Every row gives one point. Each copy is the shape, with its points in the same order, stretched, turned, moved and blurred by noise. Some copies are also mirrored. Which?
In the rows, 128 means zero.

Shape:
[[ 97  81 102]
 [113 166 152]
 [ 67 145 175]
 [121  98 126]
 [120  89  57]
 [146 160 146]
 [135  69 127]]
Copy 1:
[[181  84 139]
 [127 165 151]
 [140 153 204]
 [148 100 139]
 [202  88  95]
 [112 155 126]
 [136  69 128]]
Copy 1 is: mirrored
Copy 2 (7 x 3):
[[ 90 146 168]
 [119 107  81]
 [ 78  74 101]
 [119 128 149]
 [103 197 163]
 [150 119  92]
 [126 128 180]]
Copy 2 is: mirrored

Shape:
[[139 154 164 177]
 [165  98 194 109]
 [104  91  55 148]
 [ 90 188 155 167]
 [120  75 140 135]
 [137 122 126  98]
 [127  87 120 117]]
Copy 1:
[[120 167 183 166]
 [167  98 206 110]
 [101  95  67 164]
 [ 66 171 167 155]
 [125  84 141 152]
 [130 114 131 104]
 [137  83 132 126]]
Copy 1 is: only turned
Copy 2, 7 rows:
[[119 142 172 172]
 [170  96 205 118]
 [ 95 140  90  79]
 [ 71 119 162 197]
 [121 128 170  87]
 [132  86 134 114]
 [128 111 144  87]]
Copy 2 is: mirrored
Copy 3 (7 x 4):
[[122 100 151 181]
 [167 164 186 162]
 [129 123  38 138]
 [ 67  90 152 165]
 [143 164 114 173]
 [148 149 126 121]
 [144 158  97 134]]
Copy 3 is: mirrored

Shape:
[[148 147  97  63 117 104]
 [135 111 122 223 106  82]
 [110 154 131 130 118 121]
 [148  99  72  68 107  99]
 [166 156  81  67 145  81]
 [135 146 124 127 176 137]
 [141 131 115  65 133 108]
 [118 112 144 135 158  99]
 [176 109 159 207 120 118]
 [143 137 141 221 119  82]
 [132 131 150 112 156  79]
 [128 113 119 219 153 105]]
Copy 1, 12 rows:
[[124 156  90  79 120 103]
 [122 113 109 231 112  76]
 [116 158 129 149 117 128]
 [113 106  67  74  89  99]
 [121 153  60  65 146  79]
 [129 152  95 147 168 144]
 [121 136  98  87 128 113]
 [104 111 124 152 152 129]
 [179  99 124 213 129 104]
 [130 131 129 231 135  73]
 [108 113 131 133 169  98]
 [113 109 102 244 135 107]]
Copy 1 is: only turned
Copy 2, 12 rows:
[[135 161 100  55 130 127]
 [143 110 105 191 115  65]
 [105 159 119 142 131 116]
 [132 109  93  60 136 127]
 [151 158  72  55 165 107]
 [134 155 123 136 186 140]
 [121 153 108  68 145 122]
 [103 133 133 140 166  92]
 [175 124 153 176 117  76]
 [142 139 110 196 118  68]
 [116 153 137 110 166  77]
 [150 103 121 208 151  90]]
Copy 2 is: only turned
Copy 3 (12 x 6):
[[ 95 182 129 104 117  89]
 [143 108 147 234 159  97]
 [129 137 115 133 137 136]
 [ 51 163 131 124 113  75]
 [ 95 198 128 108 147  69]
 [114 150 134 123 188 139]
 [ 95 150 134  97 132  91]
 [118 109 133 134 167 105]
 [148 119 195 209 163 117]
 [170 121 142 216 161 103]
 [134 126 133 116 165  82]
 [132 108 146 212 190 122]]
Copy 3 is: mirrored
Copy 4 (12 x 6):
[[159 133 114  56 115  94]
 [107 130 121 208  77  84]
 [108 150 138 113 118 118]
 [148  86  91  71 101  97]
 [179 139 101  61 131  73]
 [138 152 131 131 167 120]
 [143 122 127  69 137 104]
 [121 109 150 137 149  86]
 [141 116 162 205 100 124]
 [111 151 147 214  93  76]
 [141 123 159 120 149  68]
 [115 133 121 216 132  99]]
Copy 4 is: only turned

Shape, 12 rows:
[[142 122 166 141 120 112 106 100]
 [137 155 134 111 180 147 153  96]
 [143 128 126  89 167  97 154 167]
 [117 117 157 157 183 157 102 148]
 [203 122 175 185 182  97 114 153]
 [201 176 183 138 186 153  76  87]
 [117 120 172 181  85 167  76 165]
 [126 120 150 120 108 193 127 110]
 [123 129 137  90 174 163 166 136]
 [198 112  96 105 129 137 168 106]
 [109 162 197 157 107 183 149 105]
 [166 154 137 182 109 111 110 125]]
Copy 1:
[[165 133 145 144 121  98 129 114]
 [159 158 141  98 162 159 149 123]
 [140 127 123  75 156 120 134 190]
 [131 117 154 157 162 152 111 149]
 [202 138 137 186 175  95 132 185]
 [224 181 177 158 166 136  86 124]
 [137  88 167 191  69 143  97 155]
 [167 100 159 123  96 168 128 112]
 [148 112 149  79 159 172 148 148]
 [209 124  85  93 127 144 150 138]
 [160 133 202 156  81 167 169 121]
 [179 158 118 176  93 119 125 154]]
Copy 1 is: only turned
Copy 2 (12 x 8):
[[126 139 149 144 123 107 104  88]
 [ 96 154 124 118 154 157 163  91]
 [117 129 129  90 140 102 165 157]
 [115 124 146 154 187 153 109 137]
 [201 149 163 132 196 104 127 117]
 [146 178 161 100 190 160 100  49]
 [138 146 170 177 125 149  49 159]
 [106 133 146 138  98 183 110 116]
 [ 91 126 136 105 137 167 172 139]
 [166 140  92  99  92 148 164 108]
 [ 96 173 193 174 115 177 123 106]
 [168 186 131 156 134 110  98 116]]
Copy 2 is: only turned
Copy 3:
[[121 140 153 137 146  83 106  99]
 [177 132 158 126 150 147 143  74]
 [196  99 164  91 134 125 148 148]
 [154  82 155 171 178 142  95 100]
 [199 102 160 170 183  54 118 107]
 [192 171 167 156 211 107  75  50]
 [ 82 129 147 201 176 113  82 152]
 [100 152 162 144 179 154 142 103]
 [168 111 176 115 154 172 160 108]
 [165 154 125  93 174 108 207 111]
 [105 167 190 198 137 137 127  98]
 [147 157 114 174 145  76 122 121]]
Copy 3 is: mirrored
Copy 4 (12 x 8):
[[142 132 176 161 127 116 122 110]
 [141  83 185 128 185 122 156 143]
 [162 144 117 120 188  88 163 123]
 [125 134 148 168 210 145 100 127]
 [200 159 169 223 187 118 131 110]
 [208 107 236 180 170 137  98 150]
 [105 179 139 178 119 181  94 139]
 [126 106 149 117 134 186 132 136]
 [137 101 143  93 195 137 163 126]
 [197  75 118 142 136 135 184 123]
 [ 89 142 210 141 138 183 164 136]
 [148 137 160 203 117 110 132 149]]
Copy 4 is: mirrored

Shape, 15 rows:
[[184 119 129 164 122 119 175 130  77]
 [ 83 151 135  88 153 151 115 165 113]
 [159 109 157 150 123 162 119  92  80]
 [103 143 105  98 149 176 127 169  92]
 [110 164 113 120 165 148 145 145  99]
 [ 90 186 176  59  64 118 156 122 172]
 [126 116 146 173 170 115 136 113 105]
 [109 189 182  41 123 143 181 112 167]
 [145  86 140 180 135 133 181  97 115]
 [ 79 204 129  83  83 148 136 122 178]
 [162 122 155 178 131  82 145 111  67]
 [171 105 126 126 148 101 123  98 112]
 [107 212 123  67 112 141 151  90 161]
 [ 73 106  78  85 150 142 135 146  74]
 [179 104 134 156 133 119 139 141 137]]
Copy 1:
[[177 142 149 137 141  88 158 101  81]
 [ 92 151 161  66 121 172 115 150 118]
 [170 140 157 138 129 155 115  59  96]
 [126 145 134  74 124 185 136 152  79]
 [107 181 141  86 145 151 133 138  92]
 [122 212 168  75  37 141 163 127 196]
 [125 138 156 139 179 123 122  88 116]
 [148 234 181  48  88 164 170 119 190]
 [149 136 134 164 160 136 170  67 129]
 [110 226 126  93  53 168 132 160 175]
 [138 134 157 149 149  70 117  69  99]
 [176 133 122 100 155 117 106  72 144]
 [137 242 111  63  86 160 133 137 170]
 [ 94 113 101  54 122 166 145 122  82]
 [185 117 145 144 161 121 136 118 150]]
Copy 1 is: only turned
Copy 2, 15 rows:
[[173 144 114 131 100 111 180 128  76]
 [ 91 154 153 112 168 162 115 140 117]
 [174 125 141 121 109 148 120  83  92]
 [102 140 126 104 163 189 124 139  99]
 [127 174 129 114 162 171 150 124 108]
 [ 60 185 172  70  77 115 116 133 185]
 [150 153 147 155 153 111 153  92  97]
 [106 185 187  51 118 137 146 122 199]
 [156 122 122 151 114 112 181  77 117]
 [ 64 196 132  96  97 155 108 116 189]
 [164 166 140 137 108  90 161 104  56]
 [169 142 115 103 149  87 130 100 104]
 [104 210 129  59 119 146 126 104 184]
 [ 77 126 113  78 180 160 140 113  75]
 [170 135 118 142 123 103 143 135 123]]
Copy 2 is: only turned
Copy 3 (15 x 9):
[[211 100 102 149 101 123  70 104 135]
 [ 87 131 116 112 141 150 110 178 109]
 [176  91 117 153 130 175  90  88  98]
 [112 115  71 120 126 170 104 167 117]
 [126 137  92 126 140 152  84 155 145]
 [107 153 215  54  76 151 126 140 138]
 [154 119 119 174 161 109  80 106 123]
 [122 142 197  47 133 165 112 149 178]
 [173  79 130 182 120 120  97  91 158]
 [ 93 184 172  74  78 174 131 137 154]
 [195 120 124 163 116  97  57  95 102]
 [178 110 103 124 147 118 121  83 106]
 [115 178 156  56 106 168 111 114 172]
 [ 76  86  61 119 120 124  95 148 113]
 [195 111 117 153 116 126 140 115 128]]
Copy 3 is: mirrored
Copy 4, 15 rows:
[[195 118 161 151 119 116 177 108  85]
 [104 144 145 119 159 169  91 155 121]
 [165 140 176 162 145 163 124  68 101]
 [124 130 134 113 148 192 113 162  90]
 [125 150 118 125 164 154 140 154 100]
 [ 82 182 172  89  68 119 120 125 197]
 [152 126 125 179 178 115 135 102 110]
 [ 96 176 176  69 121 136 161 131 211]
 [169  80 140 182 142 126 180  76 124]
 [ 88 198 120 105  70 162 109 130 185]
 [170 133 169 174 144  77 143  82  72]
 [189 112 140 117 159 105 116  77 109]
 [103 207 115  69 109 144 141 117 172]
 [ 78  92 112  96 149 175 119 129  64]
 [196  98 133 154 136 121 122 112 130]]
Copy 4 is: only turned
